Each row of a before or after table is a point. The points were changed in one or more steps. Then noise was added and the rows were shuffled. The steps act on how far a point lies along the listed directions, d1 being the first. Write out the steps. A step turns or swaps two directions, mirrors them in a line or flattens them onto one, adds a multiple of one to another, or multiplies one. Angles are multiples of 10 degrees, from the lower direction toward the higher: turns from -170 to 170, lines from 10 to 170 but not 90. Use the fewest steps. Two steps may share a direction if one is a turn and the other turns, adds or multiplies; they go together, in the order done. Otherwise the lowest direction goes first.

Directions:
(1): [+2.82,+0.47]
(2): [-0.47,+2.82]
Before, 13 rows:
[[-0.31,+0.29],
[+0.68,-0.03],
[+0.24,-0.44],
[-0.60,+0.64],
[-0.26,+0.32],
[-0.52,+0.28],
[+0.37,-0.15],
[-0.39,+0.44],
[+0.27,-0.36],
[-0.46,+0.74],
[+0.21,-0.13],
[-0.48,+0.65],
[+0.49,+0.07]]
After, 13 rows:
[[-0.36,+0.25],
[-0.41,+0.00],
[+0.39,-0.17],
[-0.37,+0.33],
[+0.67,-0.44],
[-0.24,+0.05],
[-0.64,-0.20],
[+0.35,-0.20],
[-0.44,-0.24],
[+0.53,-0.27],
[+0.58,-0.09],
[+0.78,-0.39],
[+0.68,-0.54]]
Steps: turn d1 and d2 by -160 degrees

Directions:
(1): [+1.50,-2.85,+3.58,-0.81,-0.34,-0.75]
(2): [-0.54,-1.31,-1.97,-1.92,+0.80,-3.79]
(3): [+2.48,-0.56,-0.67,+2.63,+3.24,-0.46]
(4): [+0.94,-3.03,-2.54,-0.98,-0.61,+2.59]
Before, 12 rows:
[[+0.43,+0.18,+0.99,+0.02,-0.20,+0.26],
[-0.06,-0.23,-0.97,-0.04,-0.10,+0.38],
[+0.00,-0.33,-0.72,-0.28,+0.09,+0.32],
[-0.10,-0.35,-0.10,-0.47,-0.14,-0.76],
[+0.07,+0.03,+0.12,-0.01,+0.11,-0.32],
[-0.09,-0.94,-0.72,-0.08,+0.43,+0.32],
[+0.00,-0.17,-1.15,-0.35,+0.09,-0.38],
[+0.10,-0.33,+0.26,-0.22,-0.08,+0.02],
[-0.34,+0.33,+0.73,+0.22,+0.01,-0.43],
[-0.52,+0.08,+0.39,-0.73,-0.55,-0.16],
[-0.19,-0.01,+0.57,-0.27,-0.15,-0.23],
[+0.32,+0.32,+0.79,+0.80,+0.46,+0.35]]
After, 12 rows:
[[-0.48,+0.29,+0.29,+0.27,+0.73,-0.89],
[-0.08,-0.47,+0.15,-0.51,-0.24,+0.14],
[+0.00,-0.75,-0.17,-0.02,-0.32,+0.59],
[-0.14,-0.53,-0.34,-0.69,-0.03,-1.15],
[-0.30,+0.55,-0.01,-0.09,+0.34,-0.63],
[-0.44,-0.25,+0.10,-0.85,-0.57,-0.03],
[-0.28,+0.32,-0.84,-0.33,+0.21,-1.40],
[+0.61,-0.21,+0.49,+0.82,+0.26,+1.40],
[-0.41,+0.81,-0.16,+0.26,+0.09,-0.57],
[+0.07,-0.20,+0.45,-0.19,-0.06,-0.18],
[+0.11,-0.29,-0.14,-0.09,+0.04,-0.16],
[+0.61,-0.14,+0.73,+0.05,-0.39,+1.04]]
Steps: multiply d2 by 1.6; multiply d4 by -1

Directions:
(1): [-2.11,+0.62,-1.48,+0.73,-3.73,-2.99,+0.89,+1.31,+0.37,+3.37,+0.77]
(2): [-1.81,+2.19,+0.00,-2.24,+1.10,+1.48,-3.35,+0.25,-0.81,+1.48,+3.79]
(3): [+3.24,-2.58,-2.70,+0.33,+0.90,+1.71,-0.13,+3.21,+0.31,+2.23,+1.17]
(4): [-2.79,+0.25,-0.20,+1.14,+0.67,+0.17,+0.15,+4.80,-2.04,-2.79,-0.59]
Before (11 x 11):
[[-0.71,+0.35,+0.31,+0.12,-0.08,+0.01,-0.17,-0.29,-0.31,-0.65,+0.24],
[-0.18,+0.18,+0.28,+0.20,+0.05,+0.38,+0.20,-0.09,-0.10,-0.33,-0.09],
[-0.17,+0.08,-0.20,+0.09,+0.08,+0.08,-0.07,+0.48,-0.15,-0.26,+0.45],
[+0.02,-0.08,-0.02,+0.02,-0.13,+0.00,-0.26,-0.33,+0.24,+0.18,+0.14],
[+0.66,+0.17,+0.42,-0.55,-0.30,-0.10,-0.34,-2.28,+1.11,+1.11,+0.64],
[+0.19,-0.40,+0.00,+0.11,+0.32,+0.30,+0.44,-0.02,-0.07,-0.33,-0.49],
[+0.65,-0.22,-0.13,-0.40,+0.30,+0.29,-0.17,-0.70,+0.26,+0.29,-0.22],
[-0.87,+1.21,+1.01,-0.71,+0.13,-0.42,-0.20,-1.44,-0.19,-0.80,-0.22],
[+0.23,-0.57,+0.03,+0.19,+0.07,-0.03,+0.09,-0.44,-0.14,-0.38,-0.35],
[+0.20,-0.03,-0.03,+0.43,-0.58,-0.24,+0.26,-0.47,+0.29,+0.04,-0.35],
[-0.79,+0.30,+0.15,+0.12,-0.21,-0.26,-0.28,+0.16,-0.11,-0.39,-0.17]]
After (11 x 11):
[[-0.24,+0.14,-0.08,-0.40,+0.23,+0.42,-0.17,-0.16,-0.15,+0.45,+0.49],
[-0.34,-0.08,+0.11,+0.13,-0.17,-0.16,-0.08,-0.09,+0.03,-0.27,-0.18],
[-0.85,+0.55,+0.17,-0.34,-0.22,-0.37,-0.21,-0.42,-0.15,+0.01,-0.20],
[-0.89,+0.12,-0.58,+0.33,-0.07,-0.27,+0.33,+2.19,-0.75,-0.45,-0.11],
[-0.13,+0.31,+0.17,+0.14,+0.26,+0.51,-0.40,-0.02,-0.25,-0.76,-0.02],
[-0.38,-0.06,-0.02,-0.16,+0.07,+0.05,-0.49,-0.11,-0.35,+0.00,+0.45],
[-0.07,-0.38,-0.43,+0.52,-0.22,+0.14,+0.11,+0.79,-0.21,-0.07,+0.15],
[-1.87,+0.77,+1.12,+0.52,-0.37,-0.87,+0.31,-0.07,-0.18,-1.44,-0.70],
[+0.43,-0.27,-0.26,+0.16,-0.24,-0.20,+0.25,-0.05,+0.23,+0.11,+0.26],
[+0.21,-0.54,-0.35,+0.26,+0.09,+0.20,-0.21,+0.77,+0.03,-0.03,-0.18],
[-0.08,+0.10,-0.12,+0.21,-0.11,+0.38,+0.06,+0.33,-0.08,+0.34,+0.36]]
Steps: turn d1 and d2 by -140 degrees; turn d3 and d4 by -110 degrees
